Rows are points. To make a cloud, some directions were put in groups of two or more. Within a group, all points are equally far from the middle, so they leave a hole (a ring in 2 directions, a hollow ball in 3). The other directions are filled evenly. Then the cloud was stretched, turned, moved and blurred a little. How many holes are there, and how many directions does each take, smallest first?
In the rows, 128 means zero.

Cloud (15 x 2):
[[ 85 179]
 [ 92 155]
 [153  79]
 [ 68  83]
 [125  97]
 [188 133]
 [139  78]
 [131 155]
 [163 171]
 [ 95 187]
 [140  68]
 [187  91]
 [113 137]
 [115  87]
 [ 67 113]]
Holes: 0

Cloud:
[[112  60 125]
 [109  60 109]
 [111 139  86]
 [134  90 171]
 [135 103 182]
 [142 152  72]
 [152 178 145]
 [175 115 138]
 [ 66 103  83]
 [127 151  84]
 [ 89 115  69]
 [ 96 108  62]
 [ 73 101  71]
 [198 137 135]
 [161 180 157]
 [123 109 181]
 [131 121  65]
 [110  63 100]
 [178 119 132]
 [178 183  78]
 [ 59  93 132]]
Holes: 1 (2)

Cloud, 29 rows:
[[134 140 166 132]
 [133 172 178 160]
 [ 92 150  76 104]
 [145 122 116 114]
 [138 142  89  90]
 [196  92 115 110]
 [ 90 211 147 133]
 [ 72 172  83 115]
 [117 179  81 117]
 [171 102  94 120]
 [117 182 109 184]
 [167 161 105 127]
 [ 77 172 122  85]
 [230 136 156 136]
 [116 208 159 164]
 [177 178  88 148]
 [157 163 122 118]
 [ 93 244 141 177]
 [ 81 204 109 117]
 [ 71 192 111 157]
 [ 80 192  89 114]
 [139 127 198 165]
 [ 69 154 131  99]
 [132 112 161 116]
 [118 170 110 138]
 [181  84 127 165]
 [140 202 126 172]
 [182 157 123 106]
 [182 174  82 121]]
Holes: 0

Cloud (49 x 6):
[[140  83 116  99 109 187]
 [ 99 106 107 117 195 175]
 [ 93  94  76 187 105  83]
 [148  65 127 100 182  74]
 [ 77 109 112 173  96 164]
 [106  39 104 129 109 114]
 [123 175 215  62 106 180]
 [131 145  64 167  74 165]
 [135 134 152 106  95  84]
 [ 78  69 134 175 202 130]
 [125  69  69 164 159  55]
 [143  93 138 145 177  45]
 [128 106 103 126 171  71]
 [ 89 147 162 143 219 106]
 [116 121 128  28 126 162]
 [127 149 146 139 199 121]
 [141  86  79  70 127 135]
 [ 77 182 187 130 141 145]
 [108 112 200  77 191 137]
 [106 180 173  66  90  93]
 [107 157 173 179 167 140]
 [101 109  88 162 106  90]
 [112 130 181  44 162 111]
 [ 96 107  90 100 132 132]
 [108  84  95  84 109  90]
 [ 99 107  97 212 199 161]
 [131  75  72  94 127 123]
 [ 95 103  57 127 169 120]
 [130 120 119  57 185  94]
 [ 75 170 177 125  92 165]
 [132  74 106  72  84 100]
 [ 96 210 153  93 142 174]
 [133 146 127 135  79 103]
 [ 81 181 121 185 155 197]
 [149 108 126  81 179 114]
 [134 173 200 117 127 100]
 [ 63 207  98 156 113 153]
 [ 75 184 129 116 120 119]
 [140  97  92 101  94 153]
 [ 55 117 179 154 115 175]
 [ 74 109 123 175 108 138]
 [102 122  81 159 136 164]
 [172 119 129 164 159 116]
 [102 123 131 167 164  92]
 [121  69 167  84 108 140]
 [127 188 195 123 146  91]
 [131 119  63 147  90  87]
 [131 100 174  66 204 139]
 [ 81 104 134 160 195 104]]
Holes: 0
